Rows are points. A path goes straight from each point to the next, and from the last back to the first. The post is the endless flat space through its rows: a point in 2 columns, a line in 3, a plane in 4, and so on, so that a path can go around it. How many times does the path go around the post? Going back the other way cancels.

Post (1 x 2)
[[ 9 18]]
Path (15 x 2)
[[-30  -4]
 [-21  30]
 [ 16  56]
 [ 45  64]
 [ 58   4]
 [  8 -40]
 [-31 -15]
 [-24  38]
 [ -2  58]
 [-19  63]
 [  0  55]
 [ 16  42]
 [ 46  14]
 [ 19 -11]
 [  5   0]]
Times around: 2

Post (8 x 9)
[[ -20   -7    1   12  -40  -52   22   14  -32]
 [  10   49   13   12 -114  -10   59   38   58]
 [   1  -13    3   -4    1  -36  -29  -16   27]
 [  28   -7   11    3   11   36  -33   -4  -31]
 [  75  -37  -33   -4   -7    0  -33  -16  -45]
 [  27  -20   10  -55   34    0    5   -1    7]
 [  61   28   24  -32  -15    5  -13  -64   -8]
 [ -63  -40  -56   -5    0  -55  116  -28   38]]
Path (8 x 9)
[[ -5 -27 -12  19  13 -31  -3  48  62]
 [ 39   2 -27 -44  57  18  -7 -15  32]
 [  5  11  -1  -3 -34 -15 -27 -21   8]
 [ 33 -43 -18 -13  -8  10 -22 -62  -3]
 [ -2  54  38 -15 -68 -19 -10 -22   1]
 [-39   7  -2 -20 -33 -13   2  35 -17]
 [-33 -10   4 -33 -32  -3  33 -52 -17]
 [ -2 -75 -45  49 -49 -51  -7  -3  41]]
Times around: 1

Post (17 x 18)
[[ -15    6   -6   -1    3  -16   10   20   14   -6  -11   11   13   42
    -4   14    5  -19]
 [ -17   25   21    0   23    5   -4    2  -18  -16   -4    8   16   16
    36  -14  -10  -37]
 [ -21    1   11    4   14    5  -21    1    5   -3  -34    4   -3    4
    31   -1   18   10]
 [  -1    4   17  -16   -7  -15   22  -22   -6   20    0   14  -50    2
    28   13    6    2]
 [   5  -15   34   -7    1    3   27   54   15    8   -3    0  -14   15
    12    5  -17    1]
 [  -8  -43  -12  -21  -23  -10  -16   -2  -12   13  -13   -2   13  -22
    42  -12    0  -17]
 [  20    0    2  -25   -7   28    0    1  -14  -38    5   13   27   11
    20   59   -3  -20]
 [ -27   -1   20   -6  -16   -8  -14   11  -22    5   12   37    4   16
    27  -16    1   14]
 [ -20    2  -19  -28   34   20  -14   36  -20  -16   -5   22  -22  -12
     2  -19   -7  -15]
 [ -44  -26    4   13  -20   17   21  -10   11  -11   -4   -2   -3   11
    10   -7  -18    4]
 [   2   10    2  -20   12   -7   23    6  -23  -20    7  -18  -12   21
    26    1   14   26]
 [  -1   -4   23   84   42 -121  -36   15  -14  -28   88   37  -26  -79
    16   25  -12    9]
 [ -12   -5   20   -9  -12  -10   27   46  -19  -19  -27    7    3  -21
    -6   -3    3   -3]
 [ -23  -22    0   21  -14   12  -28   22  -50   -7  -38   -5   11   13
    12   -7  -16  -25]
 [ -13   -3   19  -20   15    4   12   -3   -9   22   12   -2    9   -5
    -5   17    5    5]
 [   4   10   -9   33    3   19   12   33   -9  -10   -1   10    5   13
     9  -11   33  -21]
 [  30   20   31  -59  -17  -13   -3   57   19  -16    7  -44  -50  -18
   -46  -12    9    2]]
Path (11 x 18)
[[-14   6  15  11   9  17 -18   5 -20 -14  -2  12 -31   1  36  23  21   5]
 [ -7 -22   1 -29  -6  -7   2  25 -27  17 -17   0  38 -13  50   6 -10 -24]
 [ 20  14  35   6  28 -19  25  27   9  25  24  -8   9  10  65  12 -20 -13]
 [-33  12  -3 -29  -6  11 -12   7 -20 -20   7 -32  13  28 -38  27  12 -23]
 [-47  -9  23 -25 -12  13 -11  -1  15 -10 -14   5 -11 -16  20  18   4 -10]
 [-34   4   9 -17 -31   8 -14  -1 -21  -4  -8  -5  12  26  37   3 -23  15]
 [ 19  23   9   7  15 -12 -22  -9  -7   1 -12   1  16   7  35  -1 -10 -24]
 [ 18  -2  17  29 -26  28  -3  45 -44  28   3   8 -20  32 -11 -59 -14 -25]
 [-36  -9  20  28 -16  20 -17  15   4  -4 -47  -5   0  -1   3   1 -42  -1]
 [  8 -23  18 -34  -7   8  35  14 -62  17   8  14 -11 -20 -16 -17  -8  26]
 [-32  10  23 -27  17 -21  -6   9 -17 -29   3   7  17  -3   8 -19 -20 -38]]
Times around: 1

Post (17 x 18)
[[  38   91  -93   -2   30   10  -60  -25  -67   -4    0  -13  -51    5
   -24   -6   23   66]
 [ -35   24   25   27   46   15   33   12  -29  -33   60  -51  -46  -64
   -72   16   17  -50]
 [  40   37   -4  -54  -20    5   22   30  -40   11  -14    9   -2   21
   -14   19   54   25]
 [  34   50  -29   -9  -59   18  -16  -26   18   30   30   41   18   14
    31   64  -15  -18]
 [  -6   30   23   13   15   23  -49  -12   29   38   -5   27  -43   31
    10   50   -3   -7]
 [ -14   59  -20   18  -11  -14    9   11  -30    1   17   -7   38   18
    20   20   30  -33]
 [  21    9    0  -46   35   -9   63  -17  -20  -28   23   17   -3   57
   -33    1   10   -3]
 [ -11   44   35   35  -30   61  -16   33   49   -7   15   -3  -24   14
    11  -51   -9  -13]
 [   6   17   15   -8   -1    1    4    5   -2  -46  -24   29    9   19
   -39   56  -18   11]
 [ -48   32  -17   27  -53   16   -6  -62   42  -14    0   31   29    6
   -10   35   41    7]
 [  26  -39  -42  -12   25    1  -32  -24   12   12  -33   82   29  -17
   -29  -60   16   -3]
 [  18  -19   43   57  -25   19   34    6  -18    1   24    5  -58    3
     1   -2  -13  -37]
 [ -41   18   16   -3   -8  -28    9  -34  -43   12   -3  -16   15   13
   -85   14  -34  -39]
 [  23   68   -5   62   13   27   48   43  -12   57  -46  -71   60  -59
  -112   49   59   -1]
 [  25  -19   11  -44  -19   42   77   38  -15  -19  -12   -5   -8   46
    23  -11   27  -88]
 [  45   38  -46    6   14  -12  -41   32   26   23    4   84  -84   20
   -40   35   31  -20]
 [ -37  -39  -11   11   -6  -21   44  -18   34    3  -25   24   15  -36
   -30   19  -61   36]]
Path (16 x 18)
[[ 46  33 -14   3  11  65 -10 -48 -18 -37 -34  21 -41  55 -56 -36  -3 -35]
 [ 17  28  63 -16 -58  19   9 -52  15  -2 -36  -3  39  34   5  -4  34 -50]
 [ 33  16 -32  -7  65 -32  12   0  -4  17 -16  10  96  -1 -10  34 -43 -35]
 [ 28  21 -28 -42   4  48 -50  56  71  76   0  13 -13  -5 -25 -22   4 -40]
 [ 29 -29 -78  19  81   6 -18  30  11 -25  14  64  -4  29   2 -10   1 -13]
 [  8  57   1 -23 -15  21  -1   3 -17  11  20  17  13  16 -19 -12  11  27]
 [  1 -10 -49 -15   7 -11  76  -1   7 -31 -37  35 -44 -22 -67  59  24 -18]
 [  7  35  32   0  23 -63  45 -26 -11   9   8  22   9  24  -2  66  45 -44]
 [ 16  -1  -5  17 -22 -35  25  -6  20  99  27 -12  -2 -37 -44  86 -23 -17]
 [-56   7 -52  69 -67  11 -14   3   7   7  41  42 -18 -17   7  36  65  -2]
 [-21 -21   0 -27   4  40 -37 -34 -28   4  -4  32   8   9  48 -11 -32  35]
 [ 21  38 -22  13 -10   4 -36  34   2  15 -24  59 -21  39  -4 -29 -13 -34]
 [ 93  23  -7  51  16 -29  11  -5  -6   5 -43  29 -36 -18 -60 -20  -5  15]
 [ 47  51 -39 -19  31  26 -19  17 -20 -20 -25 -26   6  28 -82 -28  27 -44]
 [ 12  16  -9  23  22  69   4  39  12   4  23 -29  34 -14 -18   7  44 -37]
 [ 46  30  10  19 -14  68  12  12 -25  -8   1   6 -61  25  -9  29  34  -1]]
Times around: 3

Post (17 x 18)
[[ -74  -69  -26   25   63   50  -50   -2   -7   29   66  -24   53   12
   -21  -11  -82    3]
 [ -62   13    2  -39   11   -1  -15  -16   29  -10  -23   33  -20  -28
    22   14   49   41]
 [  68    9   83  -61  -71   36   26   59  -39  -91  -44   22  -19   22
    29  -31   10  -54]
 [  48   10   69  -19  -31   25   -6   -3  -35  -36  -19   32  -67   53
    14  -18    0  -78]
 [  42   -5   -6   -1  -29   57   55   20    2  -30   30   -6  -41   42
    -5   32   -5  -50]
 [  49    7   55    9  -20   31  -15   38    7  -52   31   26  -30    1
    18   22   20  -21]
 [ -15   -3    5   -6   11  -24  -26   14    1   39   -6   -4   -3   12
   -25    6   23   45]
 [ -77  -24   16   34   19   23  -16    1  -30   45   47  -62  -10  -20
     5  -10 -101    9]
 [  14   23   -1  -32   63   13   -4  -18  -40   13   23  -19   32  -10
    21   65   -4   -2]
 [ -71  -31   -3   66   28   30    5   47  -67   42   66  -22    4   19
    40  -13  -47  -23]
 [ -54   29  -14    6  -27  -62  -12    3   24   -9    0   21   15  -21
    26   36   -1    6]
 [   9   35   75  -17    0   -7   29   40   -6  -49  -45   80  -32  -15
   -12   28    5   -6]
 [   1   22   58   15  -74   24    9  -19  -11  -59  -63   25   -5   14
    14   14   46    8]
 [  22  -17   77   -9  -35   36   33   20    5   -3   -5   11    4   -3
     2   -7   20  -66]
 [  -3   17   22   13   34   28   10    5  -20  -33   71  -17   16   11
   -28  -45  -10  -36]
 [ -21  -29  -47   21   87    9  -31   -5  -52  -29   53  -62    2  -43
   -57   46   38  -52]
 [  -6   17  -34   24   82  -13  -16   -8    9   -4  -39  -13    8  -53
    11    1   29   -8]]
Path (10 x 18)
[[ 56  -8  29 -49  32 -13   7  31 -30 -22 -11   9 -37  13  -2  13  -1  -1]
 [ 17  -2  31 -28   4 -18   3  37 -21  -7  18 -15 -21 -22 -46 -40 -14   4]
 [ 33 -14  37  71  55  10  -2   8 -23   5  -3  -7  43 -45  94 -56   3 -84]
 [ 13 -49  22  -9  20  26  -7  16  13  41  17 -56  -8  38 -25 -17 -26 -52]
 [-12 -10  12   8 -22  54  -9  69 -16 -11 -14 -15 -59  22  31 -20   8  -2]
 [ -9  -5  23 -16  57 -36 -30  50  -5  17  26 -16 -47  -5 -26 -26 -34  -5]
 [  8 -42  10 -32  57  -2   1  44  -5 -15  36  12 -21 -22 -30  31  23 -33]
 [-18  22  28 -25 -21  15 -18 -46 -41 -23  18 -48  11 -56  12 -16 -25 -20]
 [  9  -1 -18  38  21  31 -17  -7 -25 -26   3  38 -18  -8  -3  79  15 -21]
 [-44  23  25  49  49 -49   4  40 -14   7  71  33 -37 -57  67  19 -18 -45]]
Times around: 0
